Each point is reached from the start by the listed moves, each made once or not at all, plus a little noise. Is the number of moves made odd or even? Then give how often each move was made.
In the rows, 128 means zero.

Moves:
(1): [113 153  82 174]
(2): [173 140 187 155]
(3): [170 146 118  78]
Start: [ 96 154  98 163]
Points:
[123 195  39 150] => even (1, 0, 1)
[141 170  93 118] => odd (0, 0, 1)
[129 189 113 235] => even (1, 1, 0)

Moves:
(1): [121 136 105 161 112 160 134 152 163 171]
(2): [110 176 112 115 185 147 134 105 153 105]
(3): [143 114 140  88 128 118 146 165 115 135]
(4): [ 91 129 142 169 165  83 107 180 117 125]
(5): [ 85 113 128 137 137 122 183 105 122 109]
(6): [150 127 171 131 146 132 144 102 150 168]
(7): [116 145 152 116  90 104 111 139 166 131]
(8): [110  86 136  96 111 144 116 129 136 149]
Start: [179 114 148 112 155 109 123 149 128 133]
Points:
[ 99  73 225 116 147  78 162 228 198 222] => odd (1, 0, 1, 1, 1, 1, 1, 1)
[190 127 221 104 130  91 123 140 188 175] => even (0, 0, 0, 0, 0, 1, 1, 0)
[138 149 158 103 249  74 128 211 132 115] => odd (0, 1, 1, 1, 0, 0, 0, 0)
[101 106 142  76 212 138 173 106 161 109] => odd (0, 1, 0, 0, 1, 0, 0, 1)

Moves:
(1): [131 108 117 107 135 139 126 176 144 107 180  76]
(2): [121 110 160 136 123  89 133 143  97 125 154 104]
(3): [139 157 107 124 139 111 123 134 133 144 108 106]
(4): [107 143 157 151 110 141 162 124 112 143 114 117]
(5): [108 129 175  99 168 149 132 139 163 119 121 140]
(6): [134 126 155  87  99  93 130 109 148 115 125 140]
(7): [127 112 127 121 122 124 118  94 145 162 119 138]
(8): [125 164 122  83 130 135  92 149 182 149 165 152]
(9): [133 126 129 147 117 115  78 147 163 107 111 148]
(10): [154 159 145 145 150 160 112 143 127 132 126 114]
(11): [108 128 124 133 120 134 100 125 118 120 129 111]
(12): [130 126 135 100 136 166 132 160 121 141 108 147]
Start: [144 122 120 103 118 149 120 122 136 105 119 131]
Points:
[ 98 165 225   7 102 129  41 167 239 149  93 148] => even (0, 1, 1, 1, 1, 1, 1, 1, 1, 0, 1, 1)
[142 167 196 118 101 147  47 154 195 157 142 134] => even (0, 1, 0, 1, 0, 0, 1, 1, 1, 1, 0, 0)
[132 140 178  15  77 115  65 205 224 143 155 102] => odd (1, 1, 1, 1, 0, 1, 1, 1, 1, 0, 0, 1)

Moves:
(1): [133 146 107 111 131 128  97 112 122 118 149 108 111 124 142 131 111 117
  88 113 136 127 132]
(2): [125 161 100 109 143 102 125 154 149 106 129 135 133 143 152 123 126 136
 123 143 138 132 131]
(3): [116 141 123 126 122 116 127 133 130 107 134 141 135 131 131 137 126 129
 119 116 123 129 120]
(4): [142 121 113 141 138 110 128 142 140 143 114 117 114 130 130 104 173 119
 126 133 146 118 133]
(5): [135 114  89 115 127 136 127 107 114 146 111 131 135 131 133 118 127 101
 138 122 118 147 129]
(6): [113 147 128 135 130 115 131 144 128 131 135 141  98 113 125 120 113 138
 127 131 118 102 110]
(7): [142 134 130 113 133 132 130 139  83 133 130 129 131 134 128 119 118 125
 108 142 147 124 122]
(8): [156 125 142 129 155 129 140 135 147 136 115 151 136 148 138 152 137 148
 153 111 152 113 119]
(9): [135 143 106 107 137 130 122 139 154 122 114 122 133 143 114 124 137 125
 119 124 121 129  93]
(10): [153 113 151 101 139 119 137 115 125 151 122 134 122 109 103 131 115 114
 119 120 133 141 105]
(11): [129 132 112 128 130 138 155 120 128 113 126 118 132 145 133 124 137 127
 128 115 145 136 153]
(12): [132 118 123 126 126 130 138 153 108 105 128 127 121 132 125 128 143 151
 142 137 134 133 150]
(13): [140 138 101 116 113 129 131 112 148 124 126 148 137 144 129 136 129 137
 117 127 111 135 117]
(14): [136 126 146 139 125 128 131 111 136 114 139 130 120 128 137 128 116 128
 140 130 148 143 114]
(15): [138 119 146 126 139 110 133 117 127 120 127 109 119 124 131 110 139 137
 139 132 145 122 124]
(16): [124 115 122 123 136 117 140 115 130 121 129 127 111 144 122 132 121 135
 120 147 122 128 110]
(17): [131 140 142 119 131 137 139 130 135 112 115 134 125 118 142 135 137 145
 122 131 136 135 112]
(18): [ 92 143 132 122 155 138  98 159 115 164 168 161 138 111 129 136 117 122
 130 114 144 122 131]
(19): [128 129 144 155 119 115 135 124 110 138 110  93 123 122 111 139 128 149
 128 130 117 130 133]
(20): [135 121 114 126 149 127 136 120 127 120 132 141 137 124 129 124 120 121
 125 138 134 132 128]
Start: [141 140 149 119 133 127 134 143 134 118 133 125 127 112 101 121 124 126
 127 119 127 144 138]
Points:
[243 139 106  70 167  99 201 101 101  89  90 123  90 162 112 141 149 160
  82 102 203 192  93] => even (1, 0, 1, 1, 1, 0, 1, 1, 0, 1, 1, 1, 1, 1, 0, 1, 1, 0, 1, 0)
[224 158  80  90 178 115 192 168 154  55 112 169 144 193 116 114 179 157
 123 113 209 156 107] => even (0, 0, 1, 1, 0, 0, 1, 1, 1, 0, 1, 1, 1, 1, 0, 0, 0, 0, 0, 1)
[159 152 181  48 184 134 119 154  65 114 189 151  85  89 103 138  78 138
  71 129 206 172  88] => even (1, 0, 0, 0, 0, 0, 1, 0, 0, 1, 0, 1, 0, 1, 0, 1, 1, 1, 0, 0)
[193 134 140  55 233  88 115 178 152 148 149 130  80 127  85 116 167 143
 112  98 208 126  81] => odd (1, 0, 0, 1, 0, 0, 0, 1, 1, 1, 0, 1, 0, 0, 1, 1, 0, 1, 0, 0)
[148 214  47  64 199  98 108 175 149  79 193 233 120 133 164 148  82 148
 122  95 175 151 112] => odd (1, 1, 1, 0, 1, 1, 0, 1, 0, 0, 0, 1, 1, 1, 0, 0, 0, 1, 0, 1)
[208 144 164  53 242  91 108 150 134 160 162 134  84 128  95 108 129 115
  87 106 242 130  41] => even (1, 0, 0, 1, 0, 0, 1, 1, 1, 1, 0, 0, 0, 1, 1, 1, 0, 1, 0, 0)
[177 187 102  34 171  71 181 136 153  40 138 126  58 128 124 113 116 182
  72 135 164 156 102] => even (1, 1, 0, 0, 0, 1, 0, 0, 0, 1, 1, 1, 1, 0, 1, 1, 1, 0, 0, 0)
[184 212   8   7 246  83 160 189 188  89 133 215  98 157 129 126 145 144
  76  94 189 157  60] => even (1, 1, 1, 1, 1, 1, 0, 1, 1, 1, 1, 1, 1, 0, 0, 1, 1, 1, 0, 1)
[199 161  36  64 161  58 137 136 128  95 109 122 117 125 109 112 139 122
  73 117 136 188 134] => even (1, 1, 1, 1, 1, 0, 0, 0, 0, 1, 0, 1, 1, 0, 0, 0, 0, 0, 1, 1)
[141 197  53  62 226  85 102 163 150 115 146 155 141 153 123 156  95 131
  91  98 152 153  82] => even (1, 1, 1, 0, 1, 0, 0, 1, 1, 0, 0, 0, 0, 0, 0, 1, 0, 1, 1, 1)

Moves:
(1): [134 124 126 126 119 125 132 101 118 136 134 125 132 111 124 118 137 130
 128 127 122 118 114 140 133 124]
(2): [129 125 119 156 135 125 129 125 145 144 150 106 110 139 110 138 132 136
 121 124 137 126 100 116 120 135]
(3): [136 122 120 130 110 127 112 137 125 133 129 113 115 138 132 123 143 117
 141 126 143 128 140  89 131 113]
(4): [137 137 144 109 128 137 119 116 115 124 128 118 118 135 137 130 124 147
 113 133 130 129 123 123 112 133]
(5): [127 133 131 151 130 137 134 126 153 141 146 132 128 123 143 123 130 127
 113 149 122 145 147 134 163 117]
(6): [108 150 126 102 161 135 142 127 135 152 138 107 105 119 128 113 116 141
 145 103 150 123 137 107 125 135]
(7): [127 111 111 135 134 127 121 128 124 122 111 114 135 113 130 111 115 139
 121 124 140 134 132 130 132 133]
(8): [129 123 133 146 132 126 130 142 123 116 143 144 130 119 119 106 127 122
 105 141 127 121 135 146 115 132]
(9): [122 122 131 114 139 113 118 131 144 117 135 135 157 135 151 154 138 117
 121 133 140 115 146 124 132 106]
(10): [131 135 122 135 123 118 125 144 104 114 135 126 130 115 124 156 137 131
 122 132 120 143 138 153 135 114]
(11): [126 120 121 116 135 121 129 131 138 111 135 120 115 132 114 151 131 130
 124 115 109 126 126 131 134 120]
(12): [132 129 110 143 114 126 117 148 116 101 126 115 133 139 150 117 126 118
 126 126 117 107 145 144 136 123]
(13): [143 133 112 117 168 108 121 132 129 160 130 100 122 133 122 128 147 142
 144 100 126 111 138 104 131 145]
(14): [130 136 107 117 120 129 126 128 110 101 136 129 131 145 134 112 128 133
 129 113 140 140 116 119 159 133]
(15): [122 105 135 130 124 132 145 128 116 107 123 100 144 143 131 118 127 113
 147 135 124 125 113 133 114 122]
(16): [132 132 104 135 105 132 148 128 110 120 116 124 150 130 113 140 123 109
 124 110 122 109 135 138 122 139]
(17): [125 127 128 141 125 131 132 121 137  99 116 140 129 124 146 137 138 113
 132 134 126 116 151 138 127 124]
(18): [131 128 136 121 134 149 124 113 104 133 118 129 129 153 123 107 154 150
 138 121 149 118 116 155 147 106]
(19): [133 120 103 125 124 127 124 137 114 105 132 128 139 147 136 130 118 117
 135 123 131 121 141 122 110 126]
(20): [152 156 105 134 120 129 150 132 139 150 107 148 112 105 128 146 121 118
 121 166 126 128 145 146 136 128]
(21): [102 105  99 113 122 139 134 155  84 117 117 141 124 139 135 113 118 139
 134 130 140 120 139 121 148 123]
(22): [104 143 108 115 100 107 128 140 115 138 117 131 124 149 113 102 153 130
 132 136 141 123 159 127 118 114]
(23): [124 131 142 123 150 128 113 112 124 142 135 117 128 137 105 130 134 131
 124 142 127 119 132 124 121 132]
(24): [127 136 118 130 141 125 137 115 132 147 117 132 111 140 145 130 143 107
 114 116 130 125 123 138 141 123]
Start: [128  86 137 136 152 138 176 121 112 134 148 135 137 109 123 115 154 115
 133 171 136 135 127 118 137 137]
Points:
[132  48 111 149 193 123 181 117 102 109 116  78 156 111 139  98 168 109
 167 150 141 108 151 114 130 146] => even (0, 0, 0, 0, 0, 0, 1, 0, 0, 0, 0, 0, 1, 0, 1, 0, 1, 0, 0, 0, 0, 0, 0, 0)
[151 136  36 134 197 124 212 125 146 179 132 112 123 121 187 161 191  41
 139 151 173  78 249  75 175 112] => even (0, 0, 1, 0, 1, 1, 0, 0, 1, 0, 0, 0, 1, 0, 0, 1, 1, 0, 1, 1, 0, 0, 0, 1)
[160 153  46 148 153  96 202  93 108 166 165 107  66 126 129 153 240 123
  88 180 129 134 170 152 214 110] => even (1, 1, 0, 1, 1, 0, 0, 0, 0, 1, 1, 0, 1, 1, 0, 0, 1, 0, 0, 1, 0, 1, 0, 1)

Moves:
(1): [144 141 119 134 132 119 116 139 139 123 130 122 133 139 129 128 119 120
 123 135 111 113 116 148 140 142 136]
(2): [135 131 122 133 137  94 131 136 146 129 131 126 106 120 136 120 122 146
 124 105 132 153 122 109 111 124 151]
(3): [154 103 122 123 126 149 125 157 131 132 120 118 110 123 117 126 115 136
 132 106 137 117 121 129 125 144 122]
(4): [127 119 122 121 126 136 131 135 131 127 130 135 137 137 121 124 127 139
 115 147 118 124 141 115 127 124 109]
(5): [139 117 146 122 109 128 134 123 126 140 158 149 128 133 120 120 124 148
 111 131 124 136 105 126 125 109 135]
(6): [132 113 121 138 119 122 119 139 136 107 133 136 137 137 128 135 117 129
 113 133 138 138 113 117 136 116 121]
(7): [144 130 138 120 140 120 122 132 109 134 140 115 123 115 123 130 133 124
 132 128 130 121 112 128 139 124 109]
(8): [127 133 118 140 133 132 119 123 121 130 108 124 132 119 126 109 116 119
 127 115 115 129 144 131 128 134 127]
(9): [121 137 110 151 122 132 111 129 121 149 140 134 133 113 135 128 114 130
 121 122 121 117 145 128 121 110 117]
(10): [137 118 111 134 132 124 121 137 136 130 118 124 129 150 104 112 135 127
 122 147 123 109 119 139 114 122 132]
(11): [113 134 119 120  94 137 134 133 114 129 132 122 135 129 146 122  87 123
 110 126 136 132 123 117 139 122 131]
(12): [128 126 135 138 125 123 127 127 161 131 122 132 135 120 142 135 125 121
 133 117 151 131 146 142 136 130 110]
(13): [133 130 133 130 138 136  97 123 127 160 116 104 126 125 121 143 119 121
 123 125 103 122 130 127 141 126 135]
(14): [125 136  93 128 126 130 123 126 135 159 117 127 147 128 124 124 109 141
 135 114 123 114 114 122 131 128 135]
(15): [128 117 127 125 118 135 143 135 137 149 131 131 140 124 139 144 107 128
 136 138 123 124 120 143  96 105 130]
(16): [103 143 137 132 136 128 127 127 153 111 110 133 107 125 116  98 124 117
 147 125 100 128 109 134 129 128 120]
(17): [118 127 111 131 146 128 141 101 121 121 128 146 130 128 115 130 151 113
 101 124 139 119 106 113 146 120 135]
(18): [134 104 129 112 134 126 139 138 147 127 129 103 123 106  99 133 137 129
 139 129 127 139 122 100 128 122 132]
(19): [128 147  94 145 128  98 143 135 119 167 136 124 131 120 146 154 174 134
 125 132 124 143 133 136 131 133 123]
(20): [130 125 114 120 120 144 115 131 130 112 134 102 109 119 134 108 140 122
 126 128 113 122 124 131 102 141 127]
(21): [137 135 133 123 131 135 127 133 128 134 132 107 121 134 117 139 133 131
 124 113 131 141 124 127 122 131 123]
(22): [130 119 147 134 141 116 124 120 122 145 161 114 125 148 113 150 137 122
 113 131 133 125 134 152 121 145 128]
(23): [135 141 126 153 142 133 139 133 120 135 137 124 123 145 128 100 130 140
 125 152 136 122 142 111  95 140 123]
(24): [114 141 123 138 131 125 133 136 149 139  97 151 133 110  98 156 145 124
 139 142 145 134 128 154 129 131 126]
Start: [128 137 127 125 136 129 143 119 131 120 125 117 119 149 128 139 116 124
 112 118 122 134 106 112 120 134 154]
Points:
[171 144  28 170 209 119 125 156 148 249 126  23  70 160  62 103 139 136
  69 101  52  98  54 112  30 156 136] => even (0, 1, 1, 1, 0, 0, 1, 1, 0, 1, 0, 0, 1, 1, 1, 1, 1, 0, 1, 1, 1, 1, 1, 0)
[156 137  20 160 153  82 143 158 188 171 103 114 101  89 113 177 167 134
  90  70 173 146  47 114 125 146 133] => even (0, 1, 1, 0, 0, 1, 1, 0, 0, 0, 0, 1, 0, 1, 0, 0, 1, 0, 1, 1, 0, 0, 0, 1)
[ 95 191  69 188 128  82 179 114 127 178 174 151  89 138 147  88 118 151
  51 114 110 159  70  61  94  98 164] => even (0, 1, 0, 0, 1, 0, 0, 0, 1, 0, 1, 0, 0, 0, 0, 1, 1, 0, 1, 0, 0, 0, 1, 0)

Moves:
(1): [132 122 131 124 122 119 133 120 135 127 126 121 140 131 128 127 123 129
 124 137 128 131 136 123 134 131 136]
(2): [130 142 127 136 146 118 129 126 140 123 145 139 134 131 130 131 143 131
 128 135 134 124 140 132 134 141 140]
(3): [137 131 124 124 110 139 130 125 132 127 128 129 128 124 131 140 122 127
 124 128 124 121 130 129 135 131 131]
(4): [127 129 137 121 136 116 130 129 137 121 134 127 137 136 127 139 129 121
 128 127 121 127 144 125 122 135 123]
(5): [130 135 131 124 142 124 137 136 114 140 154 156 134 122 139 106 135 130
 112 119 122  97 130 134 132 123 120]
(6): [130 118 115 139 137 125 122 139 133 129 125 128 129 133 130 125 132 121
 129 134 135 116 120 129 133 124 120]
(7): [136 138 137 127 125 132 145 134 116 150 128 120 135 132 132 124 131 128
 133 122 149 144 144 144 155 125 124]
(8): [123 121 141 148 133 124 115 135 140 113 140 133 114 131 128 126 128 123
 126 113 114 124 134 135 122 126 119]
(9): [130 120 129 122 144 132 135 124 124 123 128 132 126 137 132 128 128 119
 116 116 133 134 130 123 127 130 124]
(10): [145 133 123 126 139 113 129 131 129 130 118 130 108 150 115 124 152 131
 119 138 120 140 124 139 125 147 113]
(11): [130 120 134 112 137 139 143 130 130 139 134 117 134 128 120 132 136 132
 125 118 137 131 129 123 146 121 141]
(12): [132 130 130 126 124 123 118 145 121 122 130 141 123 131 132 126 121 114
 135 119 127 132 134 128 121 147 113]
(13): [126 120 125 128 139 142 144 136 132 131 148 119 123 138 126 128 141 135
 107 126 129 146 122 153 138 132 127]
(14): [136 139 139 125 132 133 110 123 123 126 133 127 128 110 113 113 125 131
 133 140 128 131 124 114 126 119 122]
(15): [127 133 128 128 124 140 128 118 131 134 123 132 135 127 127 124 123 119
 137 146 127 118 142 105 148 137 123]
(16): [120 119 132 140 126 128 138 133 121 137 130 135 122 134 130 124 137 128
 128 131 134 115 111 131 132 125 123]
(17): [140 134 115 145 126 123 115 139 125 131 131 112 150 126 132 142 126 101
 127 132 123 131 136 117 147 148 136]
(18): [129 139 132 128 121 142 125 128 117 137 117 128 119 136 131 124 117 136
 140 125 136 116 126 117 144 126 130]
(19): [121 113 131 134 134 132 111 128 122 144 147 130 144 127 134 128 120 119
 120 127 133 133 144 131 146 145 118]
(20): [132 135 123 138 124 124 128 130 134 114 117 134 129 122 129 141 122 152
 137 113 132 143 134 140 127 143 115]
(21): [133 137 141 142 142 131 126 125 129 128 124 128 136 131 134 131 119 120
 147 120 128 141 134 129 128 129 134]
(22): [138 117 139 131 119 118 142 116 113 123 117 117 137 125 131 118 122 130
 139 135 130 131 136 131 122 127 134]
(23): [134 124 130 136 110 131 110 128 119 121 116 128 130 121 144 119 131 135
 134 121 137 124 120 126 127 134 122]
(24): [128 136 131 109 124 124 124 115 134 129 144 113 144 109 123 127 119  97
 124 137 118 125 132 136 131 123 136]
Start: [132 144 121 122 141 134 121 124 123 128 125 128 132 118 136 124 122 128
 129 125 133 134 145 132 122 130 127]
Points:
[166 157 147 125 142 149 152 106 108 167 158 101 213 123 154 154 105  78
 142 124 173 133 230 124 249 195 134] => even (0, 1, 1, 1, 0, 0, 1, 0, 1, 0, 1, 0, 0, 0, 1, 1, 1, 1, 1, 1, 0, 1, 0, 1)
[164 120 150 124 131 153 124 109 125 136 141  82 196 117 162 138  90 119
 142 107 155 155 186 159 192 167 130] => odd (1, 0, 1, 1, 0, 1, 0, 0, 0, 0, 1, 0, 1, 0, 0, 0, 0, 1, 1, 1, 1, 1, 1, 1)
[207 138 146 151 145 174 148 124  85 174 105  84 162 157 145  99 139 102
 141 145 184 156 160 117 241 167 120] => even (1, 0, 1, 0, 0, 1, 1, 0, 1, 1, 1, 0, 1, 1, 1, 1, 1, 1, 0, 0, 1, 1, 1, 0)
[178 147 170 187 155 105  94 116 110 117 157 171 150 116 158  89 137 151
 135 116 133 125 178 163 149 187  91] => odd (1, 1, 1, 0, 1, 0, 0, 1, 0, 1, 0, 0, 0, 1, 0, 1, 0, 0, 1, 1, 1, 1, 1, 0)
[171 159 160 132 144 124  78 133  94 115 182 142 180  93 155 119  73  65
 126  91 110 113 215 129 162 189  84] => odd (0, 0, 1, 1, 1, 0, 0, 1, 1, 0, 0, 1, 0, 1, 0, 0, 1, 1, 1, 1, 0, 1, 0, 1)
[149 148 135 156 181 142  84 117 136 129 129 136 133 145 141 122 102  87
 142 112 128 143 185 135 174 182  80] => even (0, 0, 0, 0, 0, 1, 0, 1, 1, 1, 0, 0, 0, 0, 1, 0, 0, 1, 1, 1, 1, 0, 0, 1)
[156 110 139 136 179 121 127 156 133 137 169 181 142 161 147 122 138 102
  95  98 129 104 196 134 181 203  54] => even (1, 0, 1, 1, 1, 1, 0, 1, 1, 1, 1, 1, 0, 0, 1, 1, 0, 0, 1, 1, 0, 0, 0, 0)
[179 150 140 129 166 153 138 144 135 158 156  76 190 128 130 145 126  92
 125 132 155 173 183 136 207 144 141] => even (1, 0, 1, 1, 0, 1, 1, 0, 0, 0, 1, 0, 1, 1, 0, 0, 1, 0, 0, 0, 1, 0, 0, 0)
[164 142 140 181 202 105  56 166 110 130 187 186 153 146 157  88 160  61
 109 131 130  87 186 109 173 218  52] => even (0, 1, 0, 1, 1, 1, 0, 1, 1, 1, 0, 1, 0, 1, 1, 1, 1, 0, 1, 0, 0, 0, 1, 0)
[167 135 127 129 162 134  93 127 113 152 138 150 162 110 136  83 140 146
 117 137 151 118 168 116 188 174  79] => even (1, 0, 0, 0, 1, 1, 0, 0, 0, 1, 1, 0, 0, 1, 1, 0, 0, 0, 1, 1, 0, 0, 1, 0)
[178 171 160 154 210 110  70 160 131 120 220 141 179 113 144 118 149  82
 112  89 115 162 204 173 175 223  87] => odd (0, 1, 0, 1, 1, 0, 0, 1, 0, 1, 1, 1, 1, 1, 0, 0, 1, 0, 1, 1, 1, 0, 1, 1)
